Rows are points. The window is the flat piece filled in between its corners: a triangle in 3 columns, a solid with four corners in 4, and so on. A path goes straight from each point to the next, and from the last back to the first. After which points does the path pass through the window?
(in the rows, 128 means zero)

Window (3 x 3):
[[105  73  86]
 [112 220 115]
 [146  72  98]]
Path:
(1): [161 172  54]
(2): [132 153 151]
(3): [ 87 129 136]
(4): [117 148  58]
(5): [125 210  73]
(6): [102 201 147]
(7): [127  76 118]
(8): [159  81  52]
Through the window after points: 5, 7

Window (6 x 6):
[[163  48  54 167 161 109]
 [100 197 170 100  92 101]
 [142 111  54 127  91  96]
 [ 99  64 162  56  57 111]
 [175 104 168  71  82 136]
 [230 156 161 240  90 104]]
Path:
(1): [200 112  95 155 140  48]
(2): [150  94 114 106 107  41]
(3): [103 102 105 147  97 148]
(4): [152 106 106 116  86 138]
(5): [166 110 107  91 107  40]
(6): [182 148 143 146 118  12]
(7): [138 135 116 176  79 161]
(8): [156 119  69 172 105 134]
Through the window after points: 4

Window (8 x 8):
[[ 60  43  82 185 176 116 213 151]
 [217 150 214 186 154 140 174 116]
 [171 172 182 129  75  92  69 184]
 [ 93 136 141 121 206 187 128 146]
 [106 172  88 193 113 143 226 121]
 [221 176 165  61 103 138 109 182]
 [158  89 176 111 111 157 127  92]
 [153  76  98 202 198 156 141 102]]
Path:
(1): [139 126 110 211  80 226 203 157]
(2): [168  76 157 219 114 186 148 150]
(3): [166 161 153 129 195  94 161 107]
(4): [143 133 145 148 188  64 169  89]
(5): [114  65 148 187 123 236 152 157]
(6): [138 111 149 138 112 170 121 161]
(7): [151 127 129 139 144  93 113 127]
(8): [112 168 122 127 159  65 177  85]
Through the window after points: 2, 8

Window (9 x 9):
[[197  87 116 155 184 154 101 130 108]
 [170 130  69 113 113 184 184  73 146]
 [162  67 212 122 167 104 119 180 137]
 [161 115 197 149 209 160 161 166 126]
 [108 131  97 192  89 173 186  62 141]
 [114 249 156 168 127 124 123 105 126]
 [ 93 190  71 160  88 211 162 132 145]
 [182  74 106 155 194  73 165 140 144]
 [118  76 108 121 196 109 147  93 127]]
Path:
(1): [142 105 141 143 159 121 158 127  60]
(2): [159 112 141 152 179 123 143 103 170]
(3): [148 105 107 136 158 148 149  93 161]
(4): [152 118 101 114 143 130 186 119  79]
(5): [156  96 133 130 161 133 151 146  85]
(6): [155 130 136 135 171 140 110 128 208]
(7): [138 148 123 158 163 159 144 112 177]
(8): [140 138 120 156 140 163 187 117  79]
(9): [154 115 113 112 122 142 191 129  52]
(10): [146 124 112 141 160 150 139  97 166]
(11): [140 132 150 158 169 117 133 132 158]
(12): [147 139 142 165 151 115 155 154  74]
(13): [153 107 156 151 174 108 151 160  85]
(14): [151 112 167 155 194 120 119 137 173]
(15): [133 128 125 165 168 133 139 137 158]
(16): [134 127 128 165 144 125 166 138 106]
Through the window after points: 3, 9

Window (12 x 12):
[[172  95  61  79  88 111 161 118 129  96  98 154]
 [ 62 108 139 135  90 140  50 225 122 138  89 107]
 [141 145 130 140 108 147 108  71 120 137 249 135]
 [ 74  72 142 193 171 216 146  80 212 183 164 139]
 [ 85 161 156 106 148 130 140 123 154 139 122 144]
 [101  59 203 141 102 104 139 157 126  51  98 186]
 [169 134  93 172 139  92 138  64 210 114 195 156]
 [133 204  44 209 105 132 103 104  94 168  93 178]
 [193 100 113  99 102 132 214 133 127 148 125  81]
 [125  67 119  97 131 126 185  41 188 198 145  34]
 [204  95  99  99  96 122  82  96 216 176  24 103]
 [129  52 148  78 140 108 174 129 151 202 131 110]]
Path:
(1): [122 104 110 118  82 125 193  66 187 181 119  92]
(2): [125 119 115 112  32 161 147 121 186 192 145 117]
(3): [109  74 147 147 196  99 125 102 116  96 111 116]
(4): [127  85 120 102 180 123 160  72 126 121 126  15]
(5): [111  89 130 129  52 138 136 115 214 227 139 158]
(6): [174 114 119 119  41 133 180 102 178 144 141 135]
(7): [140  96 108 106 158 119 152 139 108 120 100 114]
(8): [156 105 114 126 156 115 111 114 158 130  91 114]
(9): [132 111 112 110  67 136 139 104 179 187 112 127]
(10): [124 103 132 128  61 125 146 105 183 167 146 163]
(11): [154 148  66 160 172 123 130  86 117 131 125  95]
(12): [163  66 136  97 207 136  84 105 134 148 161  66]
Through the window after points: 2, 4, 6, 8, 10, 12
